Each wall is flat, endless, passes through zero and stands at right angles to its row. A trip goes straight from one point to another. List the walls that it crosses, first one first.

Walls:
(1): [0.02 0.14]
(2): [ 0.57 -0.23]
(3): [-0.88  0.47]
(4): [-0.93  0.26]
(5): [-0.19 -0.19]
Trips:
[-0.17 -0.47] to [-0.37  0.10] -> 2, 3, 1
[ 0.38 -0.19] to [0.33 0.17] -> 1
[ 0.28 -0.50] to [ 0.13 -0.10] -> 5
[-0.66 -0.30] to [-0.48 -0.14] -> none
[ 0.38 -0.36] to [0.28 0.19] -> 1
[-0.31  0.07] to [-0.08 -0.55] -> 1, 3, 2, 4
[ 0.75 -0.21] to [ 0.06 -0.81] -> 5
[0.33 0.31] to [-0.09 -0.03] -> 3, 2, 4, 5, 1
[-0.08 -0.06] to [-0.04 -0.36] -> 3, 2, 4

Walls:
(1): [ 0.73  0.63 -0.53  0.17  0.13 -0.11 -0.24 -0.06]
(2): [ 0.20  0.04  0.10  0.00  0.38 -0.01  0.24  0.42]
(3): [ 0.61  0.01  0.69 -0.11  0.14  0.41  0.46  0.05]
(4): [ 0.47  0.21 -0.47 -0.52 -0.60  0.03  0.11 -0.40]
Trips:
[ 0.64 -0.33  0.47  0.54 -0.35 -0.44 -0.58 -0.67] to [ 0.32 -0.04 -0.14  0.61  0.03  0.21  0.25  0.71] -> 4, 2
[ 0.36  0.19 -0.06  0.07 -0.21  0.18 -0.76 -0.05] to [ 0.54  0.12 -0.26  0.45 -0.05 -0.25  0.03  0.91] -> 2, 4, 3
[-0.10  0.25  0.06  0.16  0.39  0.11 -0.44 -0.17] to [-0.29 -0.12  0.01  0.06 -0.08 -0.22 -0.01 -0.06] -> 1

Walls:
(1): [ 0.33 -0.29 -0.45 -0.28  0.22  0.08  0.19  0.14 -0.28 -0.21 -0.40 -0.50
  0.48 -0.30]
(2): [ 0.28  0.13  0.18 -0.11 -0.06 -0.15  0.05 -0.63 -0.14  0.36 -0.30  0.11
  0.69  0.13]
(3): [ 0.57 -0.20  0.48 -0.29 -0.26  0.08  0.10  0.44  0.26 -0.24 -0.28  0.03
 -0.03  0.28]
(4): [ 0.68  0.70  0.35  0.09 -0.16 -0.09  0.16  0.29  0.02 -0.50  0.49 -0.20
  0.32 -0.03]
(5): [-0.25  0.02  0.03  0.09  1.02  0.18  0.58  0.05 -0.02  0.14 -0.42  0.37
  0.33 -0.43]
Trips:
[ 0.58 -0.33  0.67  0.12  0.13  0.03 -0.18 -0.02  0.62  0.22 -0.45 -0.02
 -0.48  0.25] to [ 0.45 -0.64 -0.48 -0.16 -0.06 -0.41 -0.12  1.04 -0.07 -0.25  0.46  0.50
 -0.29 -0.34] -> 2, 4, 1
[ 0.26 -0.03 -0.36  0.21  0.00 -0.31 -0.47  0.04 -0.52  0.36  0.08 -0.15
 -0.12 -0.08] to [ 0.21  0.14 -0.22  0.14  0.11  0.48  0.66 -0.14 -0.42 -0.91 -0.23 -0.43
  0.32 -0.53] -> 4, 5, 2
[-0.06 -0.50 -0.57 -0.28  0.25  1.06 -0.53  0.16  0.66 -0.99 -0.07 -0.28
 -0.24 -0.17] to [-0.38 -0.05  0.34 -0.13 -0.23  0.50  0.05 -0.05  0.02 -0.21 -0.03 -0.34
 -0.42  0.17] -> 1
[-0.40  0.17 -0.37  0.07  0.48 -0.07 -0.68 -0.30 -0.32  0.15  0.59 -0.20
 -0.14  0.01] to [ 0.36 -0.20  0.15 -0.15  0.43 -0.19  0.47 -0.10 -0.48  0.24  0.28 -0.31
  0.13 -0.04] -> 5, 1, 2, 4

Walls:
(1): [ 0.33  0.11 -0.12 -0.09  0.75  0.07  0.11  0.14  0.28 -0.19 -0.73  0.18
 -0.13 -0.51  0.42 -0.07  0.41  0.58  0.25  0.25 -0.04  0.18 -0.12 -0.33]
(2): [ 0.00  0.57  0.02  0.62  0.00  0.14  0.37 -0.10  0.61  0.47 -0.17  0.37
 -0.14  0.23  0.44  0.13  0.16  0.32  0.16 -0.67  0.47 -0.03 -0.53 -0.26]
(3): [ 0.61 -0.09 -0.09  0.11 -0.34  0.20 -0.33 -0.68  0.13 -0.26  0.31 -0.11
  0.15  0.37 -0.56 -0.49  0.51  0.01 -0.33  0.07 -0.03 -0.47  0.10  0.37]
(4): [-0.38 -0.15 -0.17  0.18 -0.05  0.07 -0.37 -0.10  0.39 -0.01  0.93  0.50
 -0.28 -0.40 -0.12 -0.24 -0.81  0.16  0.28  0.26  0.48  0.47 -0.24 -0.17]
(5): [ 0.27 -0.10  0.22  0.18 -0.34 -0.52 -0.49 -0.20  0.63 -0.29 -0.20 -0.28
  0.10 -0.17  0.31 -0.24  0.19 -0.24  0.44 -0.27 -0.07 -0.20  0.26  0.64]
Trips:
[-0.01  0.75  0.12 -0.11 -0.18 -0.17  0.28 -0.85 -0.42  0.21 -0.36 -0.32
  0.28 -0.43  0.36 -0.29  0.33 -0.17  0.34 -0.03  0.36 -0.23  0.19  0.06] to [-0.03  0.39  0.46  0.39 -0.27 -0.25 -0.27  0.04  0.60  0.42  0.12 -0.48
 -0.83 -0.35  0.09 -0.14 -0.18 -0.58  0.20  0.28 -0.55  0.06  0.65  0.36] -> 1, 2, 3, 4
[ 0.29 -0.10  0.94 -0.22  0.03 -0.39  0.60  0.14  0.10 -0.13  0.50 -0.20
  0.15 -0.04 -0.30  0.30 -0.20  0.16  0.21  0.11  0.12  0.12 -0.49  0.57] to [-0.19 -0.42 -0.26  0.68 -0.55 -0.39 -0.39  0.36  0.20 -0.12 -0.51 -0.38
 -0.02  0.44  0.75 -0.46  0.11  0.65 -0.39  0.30  0.10 -0.05 -0.25  0.30] -> 2, 3, 4, 1
[-0.08 -0.22  0.13 -0.01  0.71  0.24 -0.38 -0.03  0.46  0.38  0.26 -0.01
  0.04 -0.27 -0.13 -0.45 -0.17  0.34 -0.11 -0.04  0.09  0.04  0.17 -0.44] to [-0.44 -0.14 -0.27 -0.16  0.13  0.18  0.45  0.08 -0.20  0.58 -0.85 -0.21
 -0.33 -0.46  0.04  0.57  0.53  0.05 -0.15 -0.29  0.01  0.22 -0.23 -0.16] -> 4
[ 0.32  0.49  0.63 -0.44  0.03  0.01  0.30 -0.08 -0.21 -0.51 -0.04 -0.40
  0.24  0.26 -0.69 -0.34  0.12 -0.15  0.02 -0.32 -0.05 -0.67  0.46 -0.07] to [ 0.09  0.07  0.60 -0.55 -0.01  0.00  0.64  0.10 -0.16  0.07 -0.14 -0.04
  0.29 -0.11  0.58 -0.35 -0.70  0.06 -0.95  0.44  0.33 -0.23 -0.39  0.22] -> 5, 3
[ 0.06 -0.13 -0.02  0.12 -0.02 -0.45  0.31  0.47  0.19  0.25  0.18  0.09
  0.44 -0.07 -0.24 -0.51 -0.35  0.25  0.02 -0.06  0.30  0.32  0.21  0.14] to [ 0.04  0.59  0.21 -0.32  0.11 -0.89  0.54  0.72 -0.33  0.01 -0.31  0.26
  0.60  0.41  0.37  0.01  0.07  0.49 -0.03 -0.93  0.10  0.22 -0.70  0.14] -> 1, 5, 4

Walls:
(1): [ 0.20 -0.11 -0.41 -0.08  0.21  0.25 -0.13 -0.32 -0.32 -0.12  0.07  0.27
 -0.03 -0.33  0.08  0.22 -0.02  0.01  0.06 -0.22  0.13  0.21 -0.29 -0.20
  0.27  0.01 -0.36  0.19  0.00 -0.27  0.26  0.12  0.30  0.42  0.02  0.21
 -0.35  0.54 -0.05  0.20  0.03  0.11 -0.54  0.19  0.08 -0.43 -0.55  0.01]
(2): [-0.67 -0.16  0.78 -0.09  0.53  0.47 -0.20 -0.55  0.00  0.31  0.63 -0.22
 -0.34 -0.04  0.01 -0.14  0.59  0.01  0.13 -0.26  0.24  0.15 -0.49 -0.09
  0.40  0.04  0.25 -0.04  0.45 -0.10 -0.19 -0.61  0.24 -0.04 -0.66 -0.30
  0.00 -0.25 -0.09  0.20  0.02  0.09 -0.38 -0.35 -0.06  0.13 -0.06 -0.27]
(3): [-0.46 -0.55  0.00  0.02 -0.29 -0.82  0.06 -0.53 -0.35  0.40  0.47 -0.14
 -0.25  0.12  0.47  0.42 -0.44  0.24 -0.69 -0.56 -0.04 -0.62 -0.33 -0.39
  0.29  0.09 -0.37 -0.31 -0.06 -0.12 -0.03  0.13  0.34  1.08 -0.12 -1.07
  0.91  0.36  0.06  0.16 -0.24  0.08  0.15 -0.30 -0.02  0.26  0.40  0.55]
(4): [ 0.49  0.28  0.04 -0.06 -0.05 -0.14 -0.65  0.94 -0.31 -0.60 -0.77  0.05
  0.02 -0.44 -0.01  0.52  0.20  0.07 -0.69  0.18 -0.40  0.14  0.11 -0.43
 -0.45 -0.24  0.06  0.05 -0.42  0.73 -0.15  0.24  0.24 -0.12 -0.40  0.26
 -0.09 -0.39 -0.50  0.13  0.36 -0.60 -0.42  0.31  0.95  0.24 -0.02  0.20]
(5): [-0.28  0.55 -0.22  0.07  0.00 -0.54  0.27 -0.12  0.29 -0.34 -0.04  0.36
 -0.41  0.17  0.05 -0.52 -0.09 -0.22 -0.16  0.46 -0.41  0.08  0.06  0.35
 -0.05  0.25  0.12 -0.99 -0.02  0.29  0.39 -0.14  0.31  0.69  0.01 -0.40
 -0.39 -0.34 -0.23 -0.39  0.24  0.05 -0.03 -0.02 -0.15  0.34 -0.05  0.01]
(6): [-0.09  0.19 -0.27  0.15 -0.35  0.37  0.11  0.30  0.10 -0.05  0.11 -0.75
  0.23 -0.10 -0.43 -0.12 -0.01 -0.47 -0.01 -0.07  0.27 -0.04 -0.21  0.05
 -0.50  0.07  0.36  0.10 -0.30  0.50  0.57  0.17  0.12  0.39 -0.15 -0.52
 -0.07  0.43  0.08 -0.27  0.06  0.49  0.66  0.06 -0.23  0.12  0.35 -0.18]
(7): [-0.17 -0.20  0.01  0.07 -0.16 -0.51 -0.75 -0.07  0.14 -0.59 -0.79 -0.72
 -0.09  0.68  0.37 -0.30  0.09 -0.25  0.18 -0.63  0.58  0.30  0.02  0.46
  0.22  0.19  0.49 -0.17 -0.33  0.03 -0.05  0.24 -0.01 -0.57 -0.21  0.18
 -0.32  0.39 -0.13 -0.14  0.01  0.20  0.05 -0.21 -0.15  0.39 -0.26 -0.46]
(8): [-0.45  0.36  0.09 -0.10  0.17  0.09 -0.40  0.52  0.57 -0.08 -0.26  0.72
  0.09 -0.28 -0.53  0.34 -0.22 -0.26  0.40 -0.43 -0.55 -0.44 -0.08  0.16
  0.46 -0.23 -0.65  0.02  0.22 -0.61 -0.17 -0.09 -0.29 -0.40  0.10  0.09
 -0.31  0.23  0.51 -0.27  0.34 -0.15 -0.18  0.03 -0.59 -0.55  0.53 -0.34]
(9): [ 0.57 -0.85 -0.48 -0.35  0.30  0.38  0.60 -0.07 -0.08  0.19 -0.23 -0.15
  0.07 -0.50  0.15 -0.19 -0.51  0.63  0.01  0.61 -0.18  0.18 -0.54  0.58
  0.21 -0.47 -0.10  0.63  0.51  0.29  0.37 -0.11  0.09 -0.01 -0.19 -0.20
  0.23  0.32  0.40 -0.10 -0.33  0.00  0.45 -0.01 -0.25 -0.10  0.29 -0.28]
(10): [-0.46  0.08 -0.27 -0.08 -0.04 -0.20 -0.31  0.47  0.37 -0.55 -0.16  0.01
  0.00 -0.41 -0.51  0.14  0.05 -0.19 -0.15 -0.86 -0.76 -0.02 -0.17 -0.10
  0.24 -0.34 -0.18 -0.01 -0.59 -0.49  0.26 -0.55 -0.09  0.01  0.01  0.40
 -0.39 -0.50 -0.50  0.06  0.61 -0.08  0.01 -0.22  0.25  0.75 -0.22 -0.10]
(11): [-0.42 -0.65 -0.57  0.62  0.02 -0.25 -0.06 -0.14 -0.01  0.47 -0.10 -0.27
 -0.26 -0.38  0.17  0.39  0.11  0.53  0.49 -0.18  0.99  0.19  0.05  0.08
 -0.78 -0.01  0.30 -0.06  0.10  0.25 -0.14 -0.24  0.10  0.29 -0.07  0.06
  0.37  0.06  0.53  0.46 -0.01 -0.10  0.03 -0.02 -0.37  0.10  0.22  0.13]
Trips:
[-0.26  0.00 -0.67 -0.23  0.52  0.66  0.16 -0.05  0.18  0.25  0.05  0.67
  0.10  0.34  0.61  0.19  0.05 -0.59  0.52  0.13 -0.03 -0.10 -0.30  0.03
  0.33 -0.18  0.11  0.53  0.24 -0.26 -0.26  0.01  0.33 -0.39  0.10  0.14
  0.01 -0.36  0.47  0.03  0.21 -0.16 -0.58 -0.39 -0.19 -0.18  0.06 -0.78] to [-0.36  0.11  0.21 -0.38 -0.15 -0.34  0.24  0.38 -0.18  0.72 -0.13 -0.31
 -0.47 -0.09  0.19 -0.66 -0.36 -0.06  0.32  0.19 -0.58  0.00  0.13  0.05
  0.41 -0.07 -0.61 -0.21  0.03  0.04  0.22 -0.06 -0.02  0.55  0.26  0.11
  0.05  0.44  0.09 -0.59  0.00  0.35 -0.26 -0.32  0.12  0.60  0.30  0.06] -> 5, 10, 3, 1, 2, 6
[-0.24  0.31 -0.05  0.00  0.30 -0.10 -0.62 -0.73 -0.47 -0.38  0.20  0.47
 -0.15 -0.35  0.58  0.64 -0.52  0.08  0.02 -0.79  0.88  0.24  0.08  0.17
  0.56  0.05 -0.15 -0.79  0.20  0.48  0.47  0.32 -0.12  0.01  0.53  0.38
 -0.20 -0.15  0.01  0.16  0.32 -0.08  0.19  0.12 -0.12 -0.45 -0.15  0.11] to [-1.12  0.37 -0.32  0.26 -0.21 -0.45 -0.22  0.62  0.31  0.03  0.13 -0.61
  0.35  0.00 -0.13 -0.45  0.25  0.11  0.02 -0.32  0.15 -0.20 -0.04 -0.38
  0.18 -0.44 -0.25 -0.07 -0.07  0.07 -0.44  0.08 -0.02  0.45 -0.27  0.11
 -0.03 -0.21  0.78 -1.12  0.14  0.01 -0.04 -0.14 -0.30  0.30 -0.48  0.08] -> 10, 6, 1
